Rows are points. A path goes straight from each point to the next, and from the last back to the first. The post is the endless flat space through its rows: a point in 2 columns, a line in 3, a plane in 4, and so on, so that a path can go around it. Count how often the path circles the post. Going back the other way cancels.

Post (1 x 2):
[[-5 19]]
Path:
[[ 17  43]
 [ 24   3]
 [ 19  36]
 [-29  95]
 [-57  32]
 [-26 -25]
 [  8 -38]
 [ 32  22]
 [  5  42]
 [ 35  -3]
 [  0 -10]
 [-20  10]
 [-26  44]
 [ 22  76]
 [ 44   2]
 [ 10 -17]
 [-31 -48]
 [-30  33]
 [ -4  86]
 [ 35  55]
 [ 26 -30]
 [-11 -51]
 [-59 -10]
 [-12  48]]
Times around: 2

Post, 7 rows:
[[-15 -15  13   4   3 -21  19 -25]
 [-33 -11 -30  -2  33  -6 -20 -10]
 [  1 -31 -19  10  18 -15 -10  34]
 [ 23   9  55  28  23  36   4 -25]
 [-17  62  51 -14 -53  18 -37 -24]
 [-12 -19 -37  23  32 -21  49  27]
 [ 20 -16 -35   5  33 -11  37  -4]]
Path:
[[ -9 -36 -46  -4  16   7  55   9]
 [ 14   3   3   9 -10  14 -35   7]
 [ 19  16 -12  24  39   5 -33  -8]
 [ 24  -3  43  23  24  -1  32  -7]
 [-71   1  25  12  41 -16 -33   0]
 [-22 -14   1  -2  14 -42  15 -24]
 [-30 -34  26   0  27  -7  -7  23]
 [ 30   7  33  25   0  37  95  11]
 [-13 -25  18  34  41  16 -27 -23]
 [ -2  29 -56   7 -15 -54 -11  26]
 [ 20 -11  -6   5  30 -20  -4  26]
 [ 54  13  -4 -20  11  40  33  -6]
 [-13   3 -19  21 -21  23   9  50]
 [-16 -27 -60  42  56 -23 -34  11]
 [ -2 -14 -37  27  23 -18  56 -16]
 [ -2  31   4  -4 -18  16  12 -21]
 [ 86 -67  62  13  17   0  55  19]
 [ 45 -15 -33   5  18 -21   9  63]
 [-55 -26 -55  20  18 -58 -58  41]
 [  7  -7 -17  12 -25 -23  22  33]
 [ 44 -50  -5  16   1  10  42  42]
 [ 22   3 -14  13   7   6  14  -5]
 [  6  52  -9  17  32  29   9 -36]
 [ 41 -16   6  22  43  36 -11 -71]
 [ -4  -7  31  14  10  26 -16 -11]]
Times around: 1

Post, 13 rows:
[[ 12  10  27 -44  23  -2  47 -27 -15  15  31 -18 -10   2]
 [  7 -44 -28 -24  19  10  12 -22 -22   4  12   5   1  30]
 [-10 -19   9  20 -42   2  18 -16  23 -17  14  -5  10  -8]
 [ 67  -1  -3  24  25 -41 -14  13  -6 -23  23 -10  14   5]
 [-13 -20  18  37   9 -15 -18 -10  21 -10  31  -6  18   3]
 [ 30   7  39 -43   2 -18  25  -4   4   3  32  10  17 -24]
 [ -6  -3 -47 -21  10  -3 -34  -2 -44 -20   4 -50  10 -18]
 [-14  17  -1  19  20 -28  24   6   9  -6 -14  -7  30  -7]
 [-41  22 -10   5   3  -7  21  -1  13 -52  24 -28  29  13]
 [ -1  21  25 -15  22 -38  17  22 -21   0   3   5   7  16]
 [-41  18 -23  -2 -14  -4  16  -5   7  21 -14   9 -10  -4]
 [ 25 -29 -11 -11 -15  37   3   4  34 -18  28  -3  18  41]
 [ -2   8   5 -13   9  16 -17 -28 -31  14  -2   1  -7  -2]]
Path:
[[-27  45  39 -15   5 -18  -1  -9  -1 -17 -11 -13  47 -43]
 [ 55  47  33  11 -37 -22  33 -35 -23  -6   2 -24   0 -38]
 [-11 -43  37   4 -28  -7   8  37  38 -29  53  13  28  58]
 [ -6  29  -8  47  23 -27  -8  15 -36  24 -36   1 -13 -17]
 [-15 -23 -17  21  14   9 -34 -19  -9   9  -8 -14   2 -12]
 [ -7 -28   7 -37 -35  21  12  31  42 -40  16  42  35  40]
 [-26  14  11 -47  46 -47  34  -3   0 -13  24 -40   3 -20]
 [-55 -35 -11 -18  -2 -25   3   6  17  12   3   1  24   7]
 [ 41 -21 -19 -43  45  -4   3  -7  -8  -1  54 -34  27  41]
 [ -3 -41 -20 -19 -27  -3 -21  22 -22 -18  -8  21  36   4]
 [ 46 -33  -2   7  -2 -37  -5  38  32 -43  50  30  21  12]
 [-49  -4  35 -23 -23   9  26   2  41 -34  38   8   6  16]
 [-12  47  10 -23  17 -11  22 -20 -10  -4  -7  -8   4   5]
 [-33 -51 -34  21  -8 -11 -22 -12   3 -10  14  -4  22  16]
 [ 95  41 -32 -19  35 -40  20  33 -31   1  60 -50 -27  17]
 [  9 -23  38  22  26 -23  58  18  39  37  -1  57  17  20]
 [ 15 -35  45  38 -12  32  -6 -24  -5  25 -10  25  18 -19]
 [  6  19   7  36 -24 -27  34  27   1  13 -18   1   5  12]
 [ 38  21 -17   1 -12 -15  25  16   3  12  -3 -31   8  15]
 [ 26 -67 -11  -5  14 -21  28  13   8  10  25  33  29  21]
 [ 31   1   7 -31  33  12  -2 -13 -39 -12  -6 -26  28 -16]
 [-12 -15  23 -22   3  16 -16 -17  18 -13  41   4   8   1]
 [-36  37  22 -21 -17  18  11 -39   4  -8  -8 -11  -5   9]
 [-23 -10  18 -33 -10 -15  11  -8 -41  -4  -3  -5  25   0]
 [ 44  26  -8 -36  47 -11  42   2 -14  -3  17   8  22  15]
 [ -9 -40 -17  14  40  26   7  -6  -2  -4  -1 -16  27  10]
 [ 12  -3  44  11  -9  11  18 -44  54 -24  29  22  14 -27]]
Times around: 4
